Rows are points. Examples show where two turns around zero, p and q, send a point. Write where each new point lands after one turn and then the other. Backwards means that the second turn is done in reverse. Each puzzle has new turns, and all numbers are rounded.
In the rows, 128 means zero.

Turn p:
[179 134 147] -> [181 138 140]
[ 81 100 120] -> [ 87 114  94]
[ 94 116  91] -> [ 81 143 113]
[158 162 155] -> [164 116 164]
Turn q:
[117  91 174] -> [100  94 169]
[123 178  94] -> [168 169 107]
[129 136  90] -> [128 155 100]
[113 130 112] -> [124 150 127]
[105  87 123] -> [ 83 135 141]
[182 145 176] -> [165  64 124]
Where do these land?
p, then q backwards: [152 158  78] -> [ 66 134 117]
q, then p backwards: [ 75 119 177] -> [131 200 119]
p, then q backwards: [166 122 141] -> [130 169 129]
p, then q: [120 112 115] -> [131 150 125]

Turn p:
[120 107 139 144] -> [102 123 140 130]
[143  82  98 174] -> [ 86  77 122  96]
[170 194 144  73] -> [189 169  76 163]
[136 139 148  86] -> [154 140 124 167]
[149 119 153 143] -> [100 131 110 143]
[118 100 103 137] -> [121  96 145 112]
[ 60 155 110 140] -> [144 159 180  84]
Turn q:
[153 126 144 111] -> [160 120 124 120]
[126 115 115 154] -> [108 111 136 144]
[158 166  95 118] -> [119 109 129  72]
[150 114 193  99] -> [197 136 102 145]
[ 52 132 144 176] -> [ 70 166 100 180]
[128 114  78 109] -> [116 128 178 107]
Where do these land?
q, then p backwards: [120 119  75 136] -> [ 93  95 134 154]
p, then q: [137 147 157 153] -> [ 97 149 121 106]
p, then q: [ 83 132 174  92] -> [123 112  57 138]
p, then q: [153 116 153 192] -> [ 87 186 150 127]
p, then q: [154 142 126 150] -> [112 139 152 108]
q, then p: [137  93 122 121] -> [ 97 135 115 144]
p, then q: [113 147  89  51] -> [175  53 117 122]

Turn p:
[149 121 116  76 138 113] -> [121 118 174  96 138 111]
[119 103 109 142 144 118] -> [132 112 139 134 101 149]
[110 182 147 126 113  60] -> [ 96 208 132 104 131 149]
[105 101 102 154  33 133] -> [190 164 100 139  67  85]
[113 116 130 117 156 171] -> [149  86 118 126 153 142]
[128  92 162 154 143 136] -> [139 116 136 180 136 145]
[173 181 130 127 169 166] -> [ 69  91  98 117 171 113]
Turn q:
[188 115  87 184 131 133] -> [102 130 133  98 100  49]
[133  78 131 146 115 123] -> [ 87 149 129 113 103 135]
[ 79 150 142  83 113  90] -> [170 154 128 132 163 184]
[128  94 147  95 184 120] -> [101 109 188 142 140 156]
[128 102  92 163 148 142] -> [ 95 106 128  86 123 106]
[ 95 161 164 132 111 127] -> [141 136  89 157 157 148]
[ 99 156 163 105 115  95] -> [154 158 120 156 163 161]
[173 167  96 116 107 194] -> [175  80 109 138  76  85]
Where do these land?
q, then p backwards: [177  96 139 115 114  80] -> [141 116 140 124  95  60]
p, then q: [140 167  86 188 122 129] -> [159 137  91  64 118 149]
q, then p: [ 91 133 111 159 112 143] -> [137 100 142  87 109 127]
p, then q: [117  79 154 108 169 182] -> [ 55 112 166 137 102 109]
p, then q: [108 125 142  88 152 107] -> [125  98 141 173 128 140]
p, then q backwards: [156 163 166 153  98  82] -> [153 106 175 165 109  82]
q, then p backwards: [106 132  98  85 128 172] -> [ 93  95  90 125 156 153]
